Every row gives one point. The window is the flat piece filled in between its corners: a triangle in 3 columns, a solid with four corners in 4, and so on. A path goes straight from each point to the next, and from the last back to the first. After which points does the path pass through the window?

Window:
[[ 43  31   9]
 [ -3 -39  -1]
 [-23 -14   5]]
Path:
(1): [-20 -26  34]
(2): [ 24 -11  41]
(3): [25 25 -2]
(4): [-13 -21 -33]
(5): [ 15 -21  15]
(6): [-22 -37  39]
(7): [-13 -15  -7]
(8): [-25 -67 -32]
Through the window after points: 2, 4, 6

Window:
[[  8 -86  -5 -13 -17 -11]
 [ -8  25 -46 -12  35  36]
 [-12   6  42 -53  -7 -21]
 [  2  25 -19   5  38  -5]
 [  1 -13  63  -4 -37  -1]
 [-26 -16 -57  31  -7   5]]
Path:
(1): [-39 -13  26 -26  36   9]
(2): [-35 -27  39   4 -17  -6]
(3): [ 38 -16  -8  -5 -41 -24]
(4): [ 19  20 -24   2 -12  -9]
(5): [-51  -1  20 -16  21  31]
(6): [-53  -8 -35  18  62  31]
(7): [  8  13 -56 -14  16   7]
(8): [ 11  43 -32 -16 -10  -7]
(9): [-19  -8   0 -21  26  22]
(10): [-21 -13 -10 -15  20   1]
(11): [ 17   8 -25 -17 -28 -21]
(12): [ 17  52  -3 -24 -22 -10]
Through the window after points: 8

Window, 8 rows:
[[ 24  -2  69  -8 -10  -8  -7  17]
 [-14 -12 -28 -24  -3 -31  59  25]
 [-28  13  42  55  -4  10 -22  10]
 [-45   4   7 -47 -28   7  42  20]
 [-11  -8 -20 -14 -16  34  69  17]
 [-21  14  -2  22  25  18 -17 -15]
 [-27  15   4  38   6   8  28 -41]
 [ 46  35  -5  10 -40 -70 -47   9]]
Path:
(1): [  5 -40  -4  -2 -19 -14  33   2]
(2): [-26  31 -25 -16  11 -26  40  25]
(3): [-15  51 -16 -14   5  -7  42  38]
(4): [ -7 -30   4   1 -23  11  27 -26]
(5): [-24 -57  18  10 -38  21  31   0]
(6): [-32  31   6 -15  -4  -4  23  10]
(7): [  2  32  -1 -10  -4   1  73  28]
(8): [-26 -26  -4  -6 -15  21   6  -2]
Through the window after points: 1, 5, 7

Window, 9 rows:
[[ 21 -36 -53   1  59 -31   8 -25  -8]
 [ -6 -21 -19 -13  22  18 -20  27   8]
 [ 37  -6   3 -14  23 -13 -23  11  54]
 [ 86 -35 -22  47 -34   6  30   5 -46]
 [-34  24  60  39  64   4  27  27  12]
 [ -2  -2 -28  30 -30  24  40 -55  -2]
 [-14  12   7 -41 -53 -36 -35 -44   0]
 [-30  49 -13  29  -6   5  74   2  25]
 [-22 -30   0 -89   0 -21  17 -28   3]]
Path:
(1): [-17 -32 -10   0 -19   3  34 -32   4]
(2): [  6  10 -17 -36   3   1   8 -27   1]
(3): [ -1  29  11 -24  10  20   6  -7   3]
(4): [-33   2  29   8 -58 -33  11 -14  21]
(5): [-14 -17  -8  15  -8  -7  23   6  25]
(6): [ -1  43 -16   0  19  20  32   4  -8]
(7): [ 28  14 -26 -15  49   7   0  -7  11]
(8): [  3 -58  -8   7  -7 -45   6   9   8]
(9): [-15 -53 -21  -7 -40  -9  16   0   3]
(10): [ 26  41  -1  -9  44   3   7 -23 -29]
(11): [ 15  41  -8 -27  26  35  -4   5   2]
(12): [ -8 -28 -17  14   9 -16  17 -10  -8]
Through the window after points: 1, 5

Window, 11 rows:
[[ -7  61   4 -11   1  16 -51 -16 -14   2   8]
 [-12   7  21  19 -41  -5  31 -48   5  -8  -4]
 [ 38 -19  37  19 -41   7 -39 -36  -3 -12   1]
 [ 52 -44  23 -34  66  26  45 -12  20  15  27]
 [ 60 -11  22 -42  76 -14  32  33  26 -19   4]
 [-23 -10  -3  24  31  -7 -25  -3 -12   2  20]
 [ -6   6  -3 -24   6 -14 -37 -39  45   1 -12]
 [ -2  -6 -10  -6 -40 -26 -32 -39 -32  25  -4]
 [  7  15 -16 -20 -12   7 -18  13  29  -7  35]
 [  6 -31  46 -74  49   9  44   4  19 -44  21]
 [-10  13 -39 -26  20   8  -6 -31  -3 -48   1]]
Path:
(1): [ -3 -14  -7 -17  34  33   3  38 -20  -5 -15]
(2): [ 32  23  29 -14  14 -17 -10 -37  11 -14  36]
(3): [ 39   9   5  -4  20 -13  -6 -60 -11 -28  46]
(4): [-28  -9  -5 -23 -15  19  12  27   4  -2 -29]
(5): [ 23 -23   5 -46  -7  21   2   7  20  36 -34]
(6): [ 25  11  19  -6  30  -4   4 -33   4 -36  43]
(7): [ 33  -5  27 -13  47 -47  21 -29  31  -2  54]
(8): [-17   8   3   2 -47  51  -8 -23 -21  -4 -37]
Through the window after points: 7

Window (14 x 14):
[[ -5  33  68  18  21  47  -6  13 -29   8 -22  19 -35  29]
 [-18   2 -48 -71 -10  -1  87 -11  75  48   6  55 -25   3]
 [-44   1  18  38  29   6 -13  -4 -24  36  32  11 -38  39]
 [-12 -21  28  26  13 -29  23 -22 -10 -12  24 -14  36 -10]
 [  8 -17  15  43 -53 -28 -13 -29  29   9  -7 -10   6   8]
 [-43  -5 -34 -41 -27  11  27 -25  47  11  21  73  31  -5]
 [-37  -7 -18 -31   5  -8  28 -37  78 -26 -19  33 -31  -4]
 [-23  49  35 -23   2  -3 -13  22 -22   1  32  14 -46  18]
 [-36 -25   6  17 -23 -59   4 -56 -32   7 -29  -2  27  12]
 [ -5  12  -8  11  -1  38  -5   2 -49  -5  12   1 -36 -14]
 [  3 -26  -2  29   7 -55 -30  -3  -2   9 -26  17  29 -19]
 [-42  24  25 -12   9  57 -16  66 -25   6  -2 -24 -34  31]
 [-29  -1  52  45   4   8   7  52 -59 -33   5  21 -55  37]
 [-31 -49  44  15 -25 -30  -8 -23  -2  11 -12   6  -3 -48]]
Path:
(1): [ -4 -38  26 -14  -2  -7  -1 -13  17  -4   1  17 -33  15]
(2): [-47  23  11   9  -2   7  10  -4   5   2 -18  10  -6 -12]
(3): [-36  19  14  13   3   9   4  14   7  13   6   9 -23   0]
(4): [ -3 -14  20 -16  -7  25  -3   9  -2  -2   7  18 -18  21]
(5): [ -6 -37  13 -41  12   2   4 -16   4 -21  14  26  -6  31]
(6): [-45  39  -3  48 -19  -7   7   8  19  31 -24  26  -8 -29]
(7): [-53  56  13  50  -5 -43  26  19 -20  22  10   0 -16 -13]
(8): [-10 -14  28 -30  -4  15 -11 -12  -1  -1   2  26 -18  14]
Through the window after points: 1, 5, 7

Window:
[[ -17  -50  -56  -55   21   14  -31   21    0  -14   11    3   19   12]
 [  -9   -7   26  -42   16  -46   -7  -63   16   -4   63   24    9   -2]
 [   7  -20    3   -2  -14   36  -25    2  -27   -2   10   23    0  -16]
 [  31   39   45   72   31   -5  -51   65   87   17    4  -57  -35  -32]
 [ -40  -11   -7   21   -7  -47   18  -38  -21   -9   -2  -23   24   -6]
 [  13   28    5   13   48   -3  -42   -9  -10   28    2  -24  -10    0]
 [ -18  -42   -5   -3   44   -3  -31  -79   21  -31   47   18  -14   17]
 [ -36   16  -19  -19  -13  -12    1  -31   30    6   -7    7  -16  -13]
 [  30  -58    5    1  -26  -34  -86   67  -38   40  -18   16 -111   53]
 [ -68   10  -49   10  -10  -23    9   18   -3   -1   40   28   -8  -18]
 [  10  -21  -13   20   15   26   47  -26  -14   34   20  -34    4   -1]
 [ -64   25  -26  -37  -45    5  -21   16  -13  -91   84  -20  -71    9]
 [  35   19  -21   27   37  -34   -3   18   36   -7  -20   10    1    1]
 [  11   -6  -54   27  -22  -21   -1  -38   -8   28   17  -20   22  -14]]
Path:
(1): [-15  -2   4  20  -4  -6 -21  -2   7   3  26  -4 -12  19]
(2): [  7 -23 -14 -23  25 -10 -14 -19   7  15   6 -30 -38 -45]
(3): [ 14 -15 -29   4  36 -12 -22  11  12  -6   3  -7 -12 -20]
(4): [-19  12   2  -8 -30 -14  -8  18  21   6   4  22  13  65]
(5): [-11  33 -22  16 -10  11 -16   6  19  39   2  -4  25  66]
(6): [ -3  -7  -1   8  15 -18 -13 -11  -7  -5  24  -6 -32 -28]
(7): [-12 -15 -22  10   0 -32   2 -26 -12  -5   7 -20  -4 -24]
(8): [-44   4   7  20 -10 -18  -3 -11  -3   9  10  -1  36  53]
(9): [-21  17  -4   2  -6  12   1   3  10   0  21  -1   0  35]
(10): [-10 -20   8  -8  23 -35 -25 -14   2 -16  27 -13 -34 -36]
(11): [ -9   0 -16   0  23 -13  -2 -18   8  -7  19 -11  -7 -26]
(12): [-19  17 -19  19 -15   6  -4 -15  28   9  22   7  28  43]
(13): [ -2  -4 -27  -4 -16  10 -24   7  14  -3  14  -3   9  41]
(14): [-24 -50 -18 -31  75 -22 -27  -4  -2 -15  19  -3 -25 -62]
(15): [-10 -25 -16  -9  11 -18 -31 -32 -12   0   5  -9 -40 -32]
(16): [-28  13  28   7 -26  -7  -2  29  18   4  63  -3  10  67]
Through the window after points: 3, 7, 13

Window:
[[ -3  17  -1 -19  -5 -19  -5  32 -26 -13 -20 -29   6  -3]
 [  8 -15   9  -8  28 -27  21 -31 -18 -12 -32   3 -16  13]
 [ -6  18 -60  12  24  -1  31   6  15   8 -60  26   5   1]
 [ 28  46   0  -6 -23  32 -38 -56 -20 -46 -28   3 -15  25]
 [ -8  71 100  44 -32  -4 -14  20  25 -60   5   4  54  51]
 [ 32  18  46  54  43  -6  25   8 -43 -40  30  13 -15 -29]
 [ 33 -19   0 -27  20  14  -7  23 -21 -13 -28  -1  31  19]
 [ -4 -37 -36  37  47 -42 -12 -22 -17 -63  32  42 -15 -36]
 [ 21  -1  43  58  24  11 -11  12 -22 -46 -60 -44  15   6]
 [-22  35  -8  -2  39  15 -21  18   6  71 -60  27   2 -35]
 [-14 -54 -31  -4  -6 -13  36 -11 -15 -43 -26  37   3 -36]
 [ 66  27 -46  16 -81 -18 -85 -62  10  -1 -17  31  -2   6]
 [  1 -12   0   9  40 -12  13  17  39  -9  48  26 -41 -52]
 [  4 -10  -8   1  18  12  12 -13 -20   2 -22 -38  48  -8]]
Path:
(1): [ 18  -5  -3  41 -27 -13 -40 -17 -11  -7  12  19 -15  20]
(2): [ 42  22 -17   3 -15 -10 -25 -33  -1 -21 -37  10   9 -14]
(3): [ 32  40  -5   0  33 -20 -17  -6  11 -28 -30   3  29 -30]
(4): [-18 -32   3  34  -7   3  13  11 -19  -9 -12  13  -5  18]
(5): [ -2  -2  -8  15  10   5   4  -9  -8   2 -29   6  -6  22]
(6): [ 24  43   5  -7  23  -9 -23 -13 -10 -39 -39   8   9 -51]
(7): [ 19  46  11   3  62  -7 -16 -17 -12 -52 -33   8  12 -32]
(8): [ 11 -10  -4  13 -24   4  -4 -20 -17 -12   0   9 -20  19]
(9): [ -9   0  18  41  -9   4 -10   2  -7  -9  -2   3  -1  24]
(10): [ 54  45  37 -12   9 -11 -18  -1   2 -63 -51  -6  49  -6]
(11): [ 23  13   2 -16   8 -13  -1 -14  -2 -31 -19  18   9 -10]
(12): [-14  -9 -11  34   8   9  12   0 -15   0  -2  13  -7   3]
Through the window after points: 1, 5, 7, 9

Window (14 x 14):
[[  21   -7  -45   48   31  -12   43   -6  -44   -3  -20  -50   -9  -19]
 [  29   32   50  -16    3  -16  -17    8  -17    9   -6  -21    0   13]
 [  12  -45    5    6   26    6  -32   22   68   14  -49    1  -31    2]
 [  29  -39  -33   12    6  -21  -52   49   -6   29   11   12  -20   -2]
 [ -17  -23   -4    1    4  -43   10   12    0  -14   28   -6   -4  -57]
 [  50  -12   34   -7  -14  -35    8  -38    5   27    0   23  -71   57]
 [  24  -41   10   13    1   29   10  -21   -2   10   10    3  -18  -34]
 [ -10   29  -15   26   60   36  -10  -19  -13  -20    6  -15  -50  -15]
 [  22   24    8    7    5    1    3  -23    6  -58   -3  -16   80  -22]
 [  22   33  -25   -9   75   16   -2    6   -8   31  -36    6   53  -19]
 [  -4  -25  -12   -2   44   -2 -101    7   62   36   26  -17   19  -34]
 [ -37   12   -4    5   29   34   24    4   42   22   30   -6   20  -18]
 [  23   13  -15  -23  -39   13  -44  -20   13  -26  -83  -27  -40    1]
 [ -21  -37   -1  -54   27  -18   19   25   -8   13    4  -24  -39   37]]
Path:
(1): [-37 -23  -6  16  22 -10  -8 -11  -6  30 -30 -16   8  35]
(2): [-44 -50   0  23  25   5  -8 -31 -11  19 -28  19  20   3]
(3): [ 43  11  -4 -23   4  -9 -14  24  25   2  -3 -28 -20 -18]
(4): [ 31   5 -19  -3  46  -2  13  15   4  11  22 -22 -30 -14]
(5): [-43  -3  13  27   3   7 -44 -37  -8 -19 -36   6   7 -16]
(6): [-51 -34  10  27   5   5 -33 -19   1 -42 -52   5  14 -15]
(7): [ 41  20 -29  -7  25   7  35  10   7  38  24 -36 -22  -9]
(8): [ 19  12  -7  -8  25  -2  -5  10  10  -8   2 -15  -8 -19]
Through the window after points: 4, 6

Window, 14 rows:
[[-28 -35  46  41 -22 -16  -2 -22 -11  49 -11 -12   4  -8]
 [  6 -10  56   9   5  11 -63 -38  11  -4 -26 -10 -39  22]
 [-33 -11  22   6 -56  13  -9  31  -9 -62   4 -12  13 -15]
 [-12  27   7 -32 -18 -15  13  14 -50  14  73  -1  -6   3]
 [-37 -16 -65 -62  22   3   0  45  70  51 -15 -17  -2  22]
 [-14  12 -12 -20 -54   0  48 -33  12 -49 -19 -55 -57  38]
 [-40  49  41  -1  27 -36 -35  40  13 -14  59 -47   1  -6]
 [ 32 -24 -48  -8 -19  85 -47  45  23  12  34 -45 -23  21]
 [-30  18  44 -44 -11 -23  25  -8 -21  79 -14 -47  -3 -28]
 [ 60  21 -25  15   2  19  -5  18  15  32  44  19  48   5]
 [  5  31   9  -1 -18   2  47  47  -5   6  16  25 -57  -5]
 [-49   8  59  17  -7  37 -39 -11  14  35  11   0  14  25]
 [ 11  43   3  33 -57 -52 -26  -5  18  -4   0  17   1  -4]
 [ 25  21 -55  25 -12   8  15 -22 -35  63 -37 -11  16  -3]]
Path:
(1): [  4   7  -1 -12 -24  -4 -20  41   9   6 -14 -14 -16  39]
(2): [ 18   2   5  -9 -39   1 -12  43   1  13   1 -41  -1  34]
(3): [-10   4 -24  -1   0  15  -4 -10   8   1  18  -2 -15 -32]
(4): [  2  32 -58  11  -7  37 -17 -17   9 -13  28  14  -2 -46]
(5): [  8   7  38  -7 -32 -11  -9  42   2  16   6 -23   0  46]
(6): [ 24  29  12 -21 -35 -11   6  47  -5  40  -6 -42  15  57]
(7): [-43  -5 -29   7  -7  24  11 -14  17  -4  29  -1 -27 -42]
(8): [ -6   7 -33   0  15   7 -17  -3  27  17  26   0   0 -16]
(9): [ 25   8  37 -16 -33   8  10  43   2  30 -18  -6  -4  51]
(10): [  2  15  12 -12 -33 -14  10  45 -12 -24  -5   4   6  40]
(11): [ -2   5 -19  23 -11  11 -15 -27  20  51  41 -23 -28 -64]
(12): [-24  16  12  -4 -17  -5   9 -15   4   0  26  -5 -22 -21]
(13): [  2  23  20  -4 -20 -17   0  26  -4  17 -15 -18  -1  34]
(14): [  5   3  42   4  -1 -18 -20  17 -12  34 -14 -16  25  39]
(15): [-23  12 -10  13 -12  30 -18   4  14  34  40  11  -6 -46]
(16): [-13   2  -3   1  -9   8   3 -24   7   3  25 -22 -10 -34]
Through the window after points: 8

Window (14 x 14):
[[ -7   5 -33 -38  16   7  39  28   9  29   3 -17 -12 -12]
 [-34   7  23 -17 -14  14  13 -17  -4  -1  11 -21  56   1]
 [  6  -8 -11  34  -9 -28  52  -4 -47  10 -15   8   2  57]
 [-28  40   0 -30 -22 -49  59 -18  17 -36 -27 -20 -16 -19]
 [-32  34  41   2  53 -15 -57  -6  -8 -10 -22   8  21  43]
 [-16  32 -28 -35 -46  10  19  17 -12 -48 -15 -21 -17 -14]
 [ 11 -45  -3  25  25  -9  16   0 -29   6   4   5  26 -29]
 [-15  44  18  44 -10 -15 -23  14  17  -6  21 -10  58  25]
 [ -5   6   1 -63 -42 -11  27 -20   6 -23  80 -23  -7 -62]
 [-73  34 -24 -15  27 -30  23 -13   1 -55 -11  10   0  24]
 [ 19  -7   4 -15  -5  -4 -17  21  10 -36  11 -47  52  38]
 [  7   1 -22  17 -22   4 -86 -30  59  21  -3  22  43  32]
 [-20 -30  35  43  15  10 -18   8  20 -34 -22   5 -11  60]
 [-12 -29   3  30  23  15 -26 -17  -5 -22   0 -62 -20  21]]
Path:
(1): [  5   4  -2  30  46  31  14 -59  -3 -11  -9  33  43  42]
(2): [-28 -21  16  11 -42 -43  -5  57   1 -16 -11 -33 -34  34]
(3): [-33 -12  19   4 -10 -18  -1   8   5 -11   0 -11  20  11]
(4): [  3  14   4  16   8  -1  -3 -16   3 -33  -5 -13  11  25]
(5): [ -2  19   3  -3  -7   7   1 -21  24 -18   0 -12  10   5]
(6): [-42  -5 -32  -7 -36 -26 -21  58 -46 -16  19 -25  14   3]
(7): [-52 -15  -7 -14 -33 -38   4  30 -14 -17  -4  -4   2  47]
(8): [-12  49  -8  15  63  11   3 -52  16 -34 -10   2  14  -4]
Through the window after points: 1, 5, 7

Window, 14 rows:
[[  7 -10 -22 -14   5   2  34  29 -49  25  -9 -42  -3 -32]
 [  3 -10 -18   7  38 -35  -6 -25  -6  35  25 -45  12 -15]
 [-16   3   3   3  23  48 -24   2 -35 -35  61  32   7  11]
 [  5 -43  31  44 -64  -7   5 -10  20   8  33 -16  59   3]
 [-74   7 -14  59  11  33 -12 -51  -3  27  11   4 -13  63]
 [-26  15 -14   1 -22  20  43   6  21 -20  44 -46  14  13]
 [ 22 -27   5 -11  16 -41   2 -71 -39  -5  65 -26 -42 -50]
 [  7  -2 -11  14 -23 -53   9   9  31  -3 -34   7  -5  32]
 [ 37   6  10   9  -5  16 -40 -14 -38   0   6 -43 -34 -45]
 [-51  -6   0 -15  14   9  22  -6  42  31  35  -8 -12  -6]
 [-29 -50  25  -5  38 -13  14  44 -20 -54 -31 -55 -58  42]
 [-15 -23 -41 -34  -1 -11 -48   6  -4 -66   5 -18 -17 -30]
 [ 29 -25 -37   4 -10  37  13 -62   5 -52 -33 -32   2  59]
 [ 21 -13 -35  32  -1  25  41  22   5  -5  49  -3  27 -40]]
Path:
(1): [-45  11   2  18  21 -23  43  -2  12 -42 -29 -18  14 -18]
(2): [-34 -21   9  46  22   6  36 -52  12 -19 -14 -26   8 -11]
(3): [ 22  -3  -7 -18 -13   3  -9  40 -28  21  65 -18 -21  29]
(4): [ 26 -21 -14  20 -25  13   3 -19  21  33  51 -51 -24  46]
(5): [-21  -7  -8   9  25  -7  -7  -6 -33 -28  -9  -8   1 -16]
(6): [-11  -2  31  15   8  10  37 -21  25 -25 -22  -3  24 -11]
(7): [-20 -19 -44   3 -18   8 -20  31  -8   8  43 -35 -11  28]
(8): [-13 -32 -23   7 -12   6 -11   3 -26   7  32 -23 -34  20]
(9): [-26  13  15  -6  26 -11  -6 -23  15 -25 -16 -17   3   1]
(10): [ -6 -10  17   5   9  -7  15  -7  -6 -28  -3 -15   5  -9]
(11): [-27 -29 -29  -3   6 -10  -1  33  12  13   9 -31 -49  47]
(12): [ 40 -27 -29   1 -18   8 -25 -11 -26   6  24 -31 -13  19]
Through the window after points: 10

Window:
[[  0 -22 -46   8  18 -38 -24   8  18  10 -26  57  77 -24]
 [ 14 -18  15  -1  75  26  41  43  33 -19 -35  34  -9  36]
 [ 35 -16 -14  -2 -34  50  -7  13 -22  34 -32  21 -29 -22]
 [-25  17 -14   8   3   6 -11   5  28  19   5 -53 -37 -32]
 [-13  19 -16  15  11  -8   0   5 -29  -2 -31 -34  12   6]
 [ -6   8 -25 -10 -11 -20   1  -4   0  15  12   2 -31  46]
 [-36  12 -39 -53  -7  18  39  -6  19   1 -21 -34  96 -13]
 [  0 -16 -14 -32 -15  48 -11 -42 -39 -74  -5  -2 -86   6]
 [-14 -15  58 -23 -29  30 -17  17 -12 -10   6 -19  18  52]
 [ -6  59  -9  -9  29  14 -78  35 -16 -39  18  -4  16   1]
 [ 29  24 -15  10  64  49  -4 -20  -1  18 -13 -26  67 -32]
 [-33  60  27  12  -3   9  -2  17  28   0  12  19  16 -24]
 [-22  18   1 -36 -36  -8 -18 -18  27  14 -43   5   4   6]
 [ 66 -16 -11 -21   7 -13  -1   5 -32 -11 -14 -11   0  -5]]
Path:
(1): [ 19  78 -15  13 -52  55 -50  29  31 -22 -19   3  53  31]
(2): [-14  16 -11 -19  40   2 -26  10 -15 -14   6 -14  12 -15]
(3): [ -7  -2  10 -29  21  25  -2   6 -14   3  -1  15  -2  15]
(4): [ 11   3 -13   7  -4  21  -3  -7   7 -26 -29 -20 -12  -2]
(5): [ 19   9  -9   7 -15  23  -2  14  27 -17 -31 -24   0  20]
(6): [-26  -2  12 -24  34  -1 -14   2 -25  13   6  22  32  -1]
(7): [-11  -1  29 -39  86 -11  25  40 -10 -23 -20  15  10 -28]
(8): [  3   3 -26  17 -19  32  -6  -9  13  -3 -16 -16 -21  28]
Through the window after points: 1, 3, 5, 7
